Rows are points. Each copy is the shape, with its points in the same order, turned, moved and blurred by noise. Is it also mirrored, or only turned?
In the rows, 128 means zero.

Shape:
[[114 163]
 [154 104]
 [135 110]
 [106 171]
 [ 88 123]
 [148 112]]
Copy 1, 6 rows:
[[120 159]
 [138  92]
 [114 101]
 [106 167]
 [ 78 133]
 [131 102]]
Copy 1 is: only turned
Copy 2 (6 x 2):
[[ 98  97]
 [147 156]
 [129 148]
 [ 97  89]
 [ 81 137]
 [142 141]]
Copy 2 is: mirrored
Copy 3:
[[132  95]
 [145 172]
 [131 152]
 [128  87]
 [ 88 121]
 [144 156]]
Copy 3 is: mirrored
Copy 4 (6 x 2):
[[ 97 138]
 [162 114]
 [144 108]
 [ 85 142]
 [ 98  92]
 [153 118]]
Copy 4 is: only turned

Shape, 9 rows:
[[181 151 129 120]
 [106 124 132 139]
 [131 151 107 165]
 [144 103 163 122]
 [168  98 164 146]
 [105  88 167 125]
 [160 130 171 133]
 [171 140 117 122]
 [119 110 111 100]]
Copy 1 (9 x 4):
[[173 165 151 158]
 [112 125 120 133]
 [143 129  98 169]
 [123 130 175 132]
 [138 116 184 155]
 [ 90 115 161 114]
 [127 147 174 161]
 [173 153 142 146]
 [139 134 127  97]]
Copy 1 is: only turned
Copy 2, 9 rows:
[[167 134 145 129]
 [ 97 110 121 146]
 [127 131 138 182]
 [127  85 121 111]
 [153  71 120 128]
 [ 87  78 113 115]
 [142  84 152 119]
 [160 136 128 136]
 [103 137  99 122]]
Copy 2 is: only turned
Copy 3:
[[173 128 123  96]
 [117 143 153 153]
 [151 108 136 168]
 [135 178 152 115]
 [170 190 146 124]
 [103 185 157 130]
 [162 163 162 104]
 [166 136 112 118]
 [105 143 119 122]]
Copy 3 is: mirrored

Shape, 11 rows:
[[110 165  96 113 128  86 148 160]
 [110 172 168 147 103  95 152 133]
 [144 140 143 138 141 122  89 145]
 [138 161 111 146  89 105 152 122]
 [134  99 148 163 111 129  96 130]
 [161 148 116 199 157  99 116  97]
 [ 80 103 137 113 131 153 116 137]
 [167 106 151 134 122 114 154 129]
 [144 152 166 136 156 165 154 165]
 [ 92 115 108 129 136 149  81  93]
 [134 171 111 138 149 116 128 101]]
Copy 1 (11 x 8):
[[127 154 110 171 181 106 145 168]
 [109 173 131 127 140  70 139 130]
 [146 117 104 145 114 114 101 134]
 [123 163 146 160 166 112 138 109]
 [117 113 146 140  95 131 109 123]
 [143 115 109 190 104 102 157  78]
 [ 95 124 109 107 124 160 129 167]
 [152 110 162 123 138 110 147 120]
 [179 158 111  99 111 122 150 145]
 [ 85 107  83 144 126 170 119 120]
 [133 137  85 157 152 114 148 103]]
Copy 1 is: mirrored
Copy 2:
[[104  89  78 100 149  95 144 105]
 [ 91 103 106 152 176 125 109 106]
 [118 159 140 109 146 102 120 113]
 [116 109  77 144 135 132 111 110]
 [127 154 152 152 122 112 126 133]
 [139 174 103 160 137 103 127  48]
 [111 110 170 106 131 137 167 130]
 [171 124 115 145 156 119 125 132]
 [123 161 118 105 198 153 148 135]
 [114 132 173 105  88 139 149  80]
 [124 131 101 102 145 130 124  62]]
Copy 2 is: mirrored
Copy 3:
[[128 141  79 122 106  93 176 140]
 [115 187 148 127  93  89 158 119]
 [152 142 137 134 122 103  95 146]
 [145 145 126 136  76 108 161  94]
 [138 125 163 169 127 108 103 114]
 [213 176 140 163 136 107 137 113]
 [ 89 128 115 155 145 134 107 124]
 [151 121 176 124 116 127 151 130]
 [125 174 150 132  99 163 127 180]
 [128 131  97 158 153 136  90  86]
 [168 171 101 117 122 127 137 110]]
Copy 3 is: only turned
Copy 4, 11 rows:
[[113 160  85 142 139 119 133 155]
 [173 139 110 163 167 131 110 124]
 [128 163 171 164 127 129 145 119]
 [161 133  93 157 108 140 130 134]
 [137 116 178 177 113 114 136 108]
 [159 155 125 174 113 127 198  75]
 [ 86  98 165 130 144 128 118 120]
 [173 131 154 126 107 100 138 131]
 [158 137 172 116 161 157 162 155]
 [ 76 115 151 147 111 143 131  75]
 [133 160 111 135 124 154 156  97]]
Copy 4 is: mirrored
